Each row is a point. Any point is a mix of the corners, with weights that add up to 1. It lies inside the corners' shape when no weight is negative. Say inside or outside, and name the corners with a negative weight.
In the rows, 128 means zero.

Corners:
(1): [107, 169, 126]
(2): [149, 124, 120]
(3): [159, 174, 153]
(4): [ 93,  54, 132]
Points:
[160, 164, 134] -> outside (4)
[121, 108, 127] -> inside
[145, 126, 122] -> inside
[102, 101, 125] -> outside (3)
[100,  72, 132] -> inside

Corners:
(1): [123, 157, 119, 143, 117, 125, 154, 121, 101, 175, 170, 185]
(2): [171, 114, 150, 121, 118, 102, 119, 199, 188,  87,  36, 120]
(3): [122, 178, 125, 146, 106, 167, 143, 108,  72, 174, 149, 133]
(4): [163, 147, 129,  98, 103, 131, 160, 132, 122, 112, 109, 120]
(5): [107, 189, 104, 164,  92, 126, 147, 117,  80, 139, 192, 158]
(6): [128, 109, 147, 107, 188,  94,  99, 166, 158, 123,  83, 100]
(7): [104,  90, 103, 131, 196, 138,  87, 109,  92, 144, 154, 124]
(8): [120, 150, 118, 107, 141, 111, 116, 180, 133, 101, 103, 163]
(9): [ 97, 135, 110, 148, 187, 131, 117, 109, 149, 127, 109, 123]
(10): [118, 117, 147, 104, 119, 121, 113, 147, 132, 101,  74, 129]
(11): [121, 117, 116, 125, 178,  92,  97, 150, 148, 129,  42, 104]
(12): [ 98, 120,  85, 120, 163, 123,  76, 116, 158, 172, 152, 155]
(13): [175, 107, 152, 110, 161, 102,  90, 143, 160, 119,  83, 138]
Points:
[123, 138, 122, 125, 137, 123, 127, 137, 122, 133, 118, 137] -> outside (13)
[132, 125, 132, 122, 126, 139, 125, 123, 125, 143, 126, 150] -> outside (5, 6, 8, 11)
[164, 121, 164, 116, 128, 109, 134, 166, 170, 104,  26, 106] -> outside (5, 7, 8, 12)
[124, 152, 119, 136, 121, 131, 133, 128, 111, 139, 142, 152] -> outside (6, 11)
